Each row of a before or after table is a point. One or more steps were done to the points. Then noise was added and the rows were shuffled. The steps act on how far a point lies along the listed directions, d1 being the first. Write out the steps. A step turns or swaps two directions, mirrors them in a line or flattens them onto one, adds a multiple of one to another, or multiplies one. Angles are multiples of 10 degrees, from the lower direction toward the higher: turns from -170 to 170, lines from 10 to 170 but not 90. Use the fewest steps. Two steps may share a direction if one is a turn and the other turns, adds or multiplies; they go together, in the order done. Otherwise the lowest direction goes first.
In the rows, zero is written as 128.

Directions:
(1): [161 106]
(2): [150 161]
Before:
[[ 98 135]
 [139 115]
 [163 100]
 [114 202]
 [143 172]
 [140 125]
 [158 135]
 [149 127]]
After (8 x 2):
[[108 136]
 [115  54]
 [105 166]
 [123 145]
 [154 111]
 [ 97 130]
 [119 135]
 [100  91]]
Steps: turn d1 and d2 by 160 degrees

Directions:
(1): [118  81 133]
(2): [109 137 172]
(3): [ 85 135 107]
Before:
[[156 105 105]
 [110 114 143]
 [157 147 125]
 [122 157 147]
 [135 130 122]
 [102 107 154]
 [160 117 142]
 [112 138 136]
 [101 113 136]]
After:
[[206 103 170]
 [136 197 127]
 [102 158 120]
 [ 87 120 156]
 [141 124 124]
 [167  59 132]
 [ 98 121 144]
 [193 148 128]
 [ 71 118 131]]
Steps: turn d1 and d2 by 30 degrees; multiply d1 by 2; multiply d3 by 2.5

Directions:
(1): [151 180 153 151 110 129]
(2): [105 159 107  83 103 135]
(3): [109 126 142 128 112  66]
(4): [103 133  87 174 111 131]
(5): [ 78 129 167 136 135 151]
Before:
[[155 139  98  92 111 147]
 [118 172 135 126 117 130]
 [146 139 153 186 144 139]
 [207 119 127 126 131 122]
 [153 118 118 158 144 201]
 [107  85 128 144 156 148]
 [103 128 140  93 144 153]
 [112 122  98 151 137 157]
 [150 138 113 104 122  97]
 [126 187  73 144 112 152]]
After, 10 rows:
[[166 147 181  92 130 150]
 [101 144 102 104 120 127]
 [ 94 107 120 142 149 156]
 [174 147 108 144 136 220]
 [147 189 124 148 111 145]
 [145 120 127 182 143 143]
 [157 124  91 147 141 150]
 [140  99 128  82 141 162]
 [152 137  58  79 138 146]
 [127 121 149  91 138 102]]
Steps: turn d1 and d2 by 70 degrees; multiply d3 by 1.3; turn d4 and d5 by -70 degrees

Directions:
(1): [163 127  74 137 123 168 127 150]
(2): [104 188 121 148 142 131  92 141]
(3): [127 121  89 143 167 105 128  78]
(4): [115 138  90 108  82  83 130 135]
(5): [ 71  97 112 153 136 136 145 156]
Before:
[[136 110 106 114 105 119 136 146]
 [118 144 128 138 155 127 129 133]
 [166  80 209 113 180 139 157  73]
 [132 151 123 101 106  98 113 153]
 [125 158  98 123 124 110 119 121]
 [206  95 146 106 111 125 151 118]
 [138 177  98 116 119  96 124 120]
 [174 154 165 146 177 179 105 119]
 [144 120 115 120 107 128 144 148]
 [ 74 152 195  96  77  82 125 145]
 [146  76 132 105 103  79 170 106]
 [153 112 113 115 133 132 135 119]
 [142  96 114 107 110  99 161 121]
 [113 176 121  90 121  93 124 107]]
After, 14 rows:
[[173 166 163 131 117 172 112 170]
 [186 104 236  83 112 163 159 139]
 [142 118  98 125 110 119 148 131]
 [151 171  91 134 161 107 120 104]
 [155 105 121 114 129 144 141 129]
 [130 106 104 126 120 115 134 129]
 [ 92 158 143  89  88  36 113  91]
 [146  97 120 114 130 110 164 115]
 [135 147  90 111 133  90 115 116]
 [114 148 143 131 156 127 133 139]
 [127 151 103 136 156 123 116 103]
 [156  73 148 111 117  97 166 106]
 [134 171 107 103 156 101 124  81]
 [201  92 133 105  91 137 148 141]]
Steps: turn d1 and d5 by 20 degrees; turn d3 and d4 by -60 degrees; add 0.3 times d2 to d3

Directions:
(1): [175 127 121 125 124 160  96  87 160]
(2): [101 182 153 151 135 132  89 141 151]
Before, 13 rows:
[[ 59 217 157 157 148 113  89 173 149]
 [168 162 122 154 133 148  94 120 158]
 [ 91 178 140 146 146 126 137 160 118]
 [185 125 118 114 140 184  96  88 146]
 [184 152 115 115 107 165  84  75 169]
 [ 57 184 164 165 127 129 102 200 115]
 [105 151 137 119 116 118 148 150 147]
 [ 94 150 128 120 108 116 136 133 121]
 [120 121 126 120 131 135 129 136 103]
 [181 144 107 133 131 176  92  58 162]
 [ 77 168 130 133 130 122 125 157 133]
 [ 84 189 169 153 130 112 120 185 132]
 [179 130 108 119 106 158  90  91 162]]
After:
[[ 57 220 160 157 147 113  87 173 151]
 [ 96 194 165 156 132 122 110 173 142]
 [155 107 117 106 140 151 142 124 108]
 [135 120 105 130 133 138 148 106 115]
 [130 123 122 125 132 144 122 129 113]
 [105 155 125 121 111 125 125 123 130]
 [141 131 112 109 107 126 139 119 121]
 [141 149 122 151 133 126 129 146 127]
 [111 155 138 120 115 123 139 144 159]
 [ 74 194 166 169 127 142  82 186 133]
 [ 86 169 131 134 130 131 111 149 145]
 [103 186 139 150 146 133 118 149 131]
 [143 113 107 115 107 128 134 125 126]]
Steps: flatten d1 and d2 onto the line at 110 degrees

Directions:
(1): [ 87 110 149 175 170 156  99 121 147 105 140 145]
(2): [ 99 142 110 132 123  77 151 102 154  99 176 108]
(3): [ 74 145 116  96 140 155 141 131 135 188 146 127]
(4): [113 171 113 125 105 108  54 153 139 127 122 130]
Before (13 x 12):
[[130 169  86 117 112 152  42 176 128 148  97 134]
 [100 110 134 146 165 163 107 122 141 108 124 135]
 [132 167 127 129 107 110  75 163 136 126 103 117]
 [114  97 161 130 150 203 148 123 140 156 106 150]
 [ 38 160 117  98 151 182  72 158 147 210 126 148]
 [138 107 144 133 134 168 109 149 100 125 105 145]
 [138  85 147 141 155 143  89 143 117 115 114 147]
 [138  55 172 161 179 191 189 127 119 125 116 152]
 [155 113 154 135 140 181 148 131  90 148  91 144]
 [143 120 129 121 112 118 148 124 123 139 116 124]
 [157 122 125  88 119 161 167 164 112 192  92 137]
 [131 110 128 100 133 155 166 125 116 148 111 125]
 [151 131 128 122 132 139 157 127 115 134 123 137]]
After, 13 rows:
[[143 142 118 117 127 120 159 121 121 131 136 130]
 [136 127 122 114 109 115 147 126 126 145 120 121]
 [146 143  99 113  96  59 180 129 150 111 154 105]
 [ 94 171 124 132 122 116  77 154 149 132 124 118]
 [111 105 140 142 131 116 187  87 167  88 162 120]
 [ 99 100 133 146 168 154 131 109 146  96 136 131]
 [128 127 130 192 130  58  79 112 167  20 149 128]
 [103 143 117 127 131 105 190  92 131 126 170 110]
 [ 89 173  75 146 122 106  63 143 162  98 157 119]
 [ 82 102 124 122 161 127 128 124 140 137 166 132]
 [ 80 129 116 125 134 118 150 119 133 117 171 121]
 [109  74 142 138 164 138 242 101 140 121 170 124]
 [141 117 119 108 118 107 171 111 126 108 131 107]]
Steps: turn d1 and d4 by -20 degrees; turn d2 and d3 by -160 degrees

Directions:
(1): [ 83 145 112 175 138 163 136 144  98 138 113 133 106 181]
(2): [113  83 152 143 115 140 129  88 107  65 123 166 133 127]
(3): [137 142 109 109 121 130 139  88 167 118  62 124  82 138]
Before, 14 rows:
[[149  86 156 124 120 133 115 112 107  89 153 160 158  95]
 [137 121 132 122 127 129 129 124 132 124 113 127 115 137]
 [159 123 136 106 126 104 123 104 159 124 104 120 109 132]
 [115 123 119 133 114 139 113 108 107 103 133 132 119 123]
 [137 156 109 112 129 138 145 119 160 143  80 120  96 135]
 [138 147 107 115 129 109 138 147 145 156 108 106 106 144]
 [146 145 118 106 141 112 129 153 142 144 131 118 121 121]
 [118 128 131 140 116 133 132  85 145 100  70 148  81 139]
 [155 113 142 107 135 104 117 158 135 145 198 128 165  80]
 [126 156 106 126 128 132 136 147 146 159  94 108  92 140]
 [159 109 132  99 129 130 139  91 149  86 102 135 110 121]
 [132 171 103 123 125 124 144 136 154 138  99 120 100 151]
 [136 152 112 114 139 127 129 146 162 145 132 116 108 117]
 [142  86 158 111 120 117 109 114 112  98 155 157 162  99]]
After, 14 rows:
[[120 112 126 128 111 135 111  98 109  89 135 138 123 113]
 [172 109 126  81 123 125 143  64 172  74  70 135  90 115]
 [129 171  99 118 144 134 133 154 166 163 118 106  93 133]
 [138 173  89 105 128 143 155 101 183 145  33 113  60 151]
 [150  71 172 107 120 108 101 121 101  93 184 162 186  80]
 [130 189  87 122 124 131 151 124 170 144  63 114  72 167]
 [132 167  90 119 133 117 142 149 152 170  85  98  86 162]
 [140 163 107 113 145 118 132 166 142 165 126 108 113 134]
 [121 173  89 127 130 140 144 141 158 168  62 102  65 158]
 [132 123 127 118 104 130 138  40 176  73  21 154  50 133]
 [158  67 174 117 118 121 108 115  99  79 181 168 184  73]
 [164 135 123  97 125 104 129  92 179 128  74 113  85 139]
 [140 122 130 117 125 129 130 115 139 120 101 128 107 137]
 [146 121 144 126 146 104 110 203 109 177 246 118 193  83]]
Steps: multiply d2 by 1.6; turn d1 and d2 by 20 degrees; multiply d3 by 2
